Every row gives one point. Before rounding, the points of a table are all equally far from one centre. They may lie mostly on one side of it. Where is the centre, to within rounding?

Points:
22 15

-19 47

24 19

-19 4

13 47

-26 40
Centre: -3 25

Points, 11 rows:
-12 60 23 -13 13 -26 28 -18

-7 41 -45 3 -10 -50 24 -4

4 -15 19 0 19 -33 19 -18

0 17 -4 3 34 -17 -7 20

-12 42 -40 -2 9 -54 11 6

-30 30 20 -19 3 -8 19 -43

24 24 8 6 23 1 10 3

-12 39 30 -30 -4 -20 -1 -23

-25 25 -21 25 7 -27 -43 1

-23 25 -34 3 -2 -21 11 22

-14 -13 3 22 19 -47 21 0
Centre: -8 28 -4 14 1 -29 3 -22

Points, 21 rows:
-5 0 -14 9 -7 4 19 0 -14 11 -10 58 -6 -27

6 -11 3 7 10 -10 2 21 -24 -5 -16 60 11 -9

17 -4 10 4 19 0 9 13 6 -24 -3 30 -31 19

10 14 -28 0 -2 17 8 21 -39 7 -3 44 2 26

0 27 7 22 -5 30 24 31 -23 -5 -13 13 -15 -22

-6 7 17 14 15 -7 35 14 -19 18 -8 46 -13 13

25 14 6 -3 51 8 -16 19 -17 -4 11 8 2 -10

35 23 -9 -5 41 -1 19 -13 -8 16 0 28 -14 -20

4 2 -30 4 7 -10 14 2 -14 23 -12 54 28 15

37 22 -8 18 30 -25 -3 10 1 12 -28 13 11 -30

34 3 9 26 13 28 21 8 2 -16 -19 6 -13 20

31 19 24 25 7 3 8 8 -25 15 -33 10 12 21

0 -14 15 31 11 1 39 28 -9 0 15 41 4 -13

24 -16 -6 30 9 20 5 9 23 36 -13 19 -3 4

8 8 -7 35 15 20 41 42 -14 18 -6 41 -1 6

-3 -10 -27 4 -7 11 16 30 -9 -19 -5 44 -9 3

3 8 -22 3 5 3 15 2 -18 4 -30 17 -5 -38

14 29 18 34 17 11 40 7 0 -3 28 13 -13 -24

6 -2 11 10 -14 20 -5 -1 -35 9 27 39 3 3

24 24 -32 39 14 -14 23 38 0 28 10 -2 14 7

28 28 -15 7 34 17 1 3 -15 18 15 54 1 26
Centre: 16 19 -5 15 6 2 8 13 -1 4 4 23 7 -1
